Each row is a point. Each copy is the shape, with its points in the same order, stretched, turned, moved and blurred by noise. Some copies are also mirrored. Which?
In the rows, 128 means zero.

Shape (5 x 2)
[[143 118]
 [ 87 126]
 [169 150]
 [103 113]
 [159 157]]
Copy 1 (5 x 2)
[[121 101]
 [103 164]
 [165  91]
 [ 97 141]
 [165 110]]
Copy 1 is: only turned
Copy 2 (5 x 2)
[[137 124]
 [ 86 102]
 [140 168]
 [114 101]
 [134 174]]
Copy 2 is: only turned
Copy 3 (5 x 2)
[[129 110]
 [ 99 162]
 [174 105]
 [ 93 133]
 [169 122]]
Copy 3 is: only turned
Copy 4 (5 x 2)
[[147 135]
 [109  93]
 [138 177]
 [132 103]
 [131 174]]
Copy 4 is: only turned

Shape (5 x 2)
[[133  91]
 [112 164]
 [143 170]
 [162  99]
 [135 135]]
Copy 1 (5 x 2)
[[109 165]
 [150  94]
 [179 105]
 [132 166]
 [140 127]]
Copy 1 is: mirrored
Copy 2 (5 x 2)
[[102 112]
 [161 146]
 [163 123]
 [112  89]
 [138 120]]
Copy 2 is: only turned
Copy 3 (5 x 2)
[[ 90 106]
 [162 146]
 [149 177]
 [ 79 131]
 [126 144]]
Copy 3 is: mirrored
Copy 4 (5 x 2)
[[167 116]
 [ 84 125]
 [ 91 157]
 [171 146]
 [123 137]]
Copy 4 is: only turned

Shape (6 x 3)
[[166 127 121]
 [187 122 153]
 [114 124 100]
 [121 152 120]
 [107 130 170]
 [112 154 113]]
Copy 1 (6 x 3)
[[164 133 147]
 [151 112 190]
 [150 137  84]
 [130 172 107]
 [ 78 111 111]
 [124 172  92]]
Copy 1 is: only turned
Copy 2 (6 x 3)
[[111 101 147]
 [ 83 130 162]
 [143  99  99]
 [153 133 132]
 [132 188 111]
 [162 128 121]]
Copy 2 is: only turned
Copy 3 (6 x 3)
[[150  90 111]
 [141  67  83]
 [145 144 136]
 [132 118 146]
 [106 136 131]
 [140 133 153]]
Copy 3 is: only turned
Copy 4 (6 x 3)
[[122 174 123]
 [ 73 179 118]
 [165 130 116]
 [136 129 152]
 [ 79  79 146]
 [152 119 157]]
Copy 4 is: mirrored

Shape (7 x 4)
[[129 172 129 126]
 [125  85 152 100]
 [153 149 116 134]
 [147 182 132 115]
 [104 122 107 168]
 [141  96 134  93]
 [109  77 112  92]]
Copy 1 (7 x 4)
[[158 134 135 173]
 [133 109 160  70]
 [138 154  93 150]
 [169 141 130 165]
 [100 138  98 164]
 [137 133 146  80]
 [115 137 167  83]]
Copy 1 is: only turned
Copy 2 (7 x 4)
[[119 128 101 114]
 [136 117 186 118]
 [141 128 111  96]
 [117 123 103  96]
 [162 148 104 149]
 [141  95 169  99]
 [153  72 166 116]]
Copy 2 is: only turned
Copy 3 (7 x 4)
[[133 112  90 145]
 [146 179 141 102]
 [147 126 114 165]
 [154 117  76 156]
 [101 104 153 135]
 [162 167 137 110]
 [158 155 153  75]]
Copy 3 is: only turned
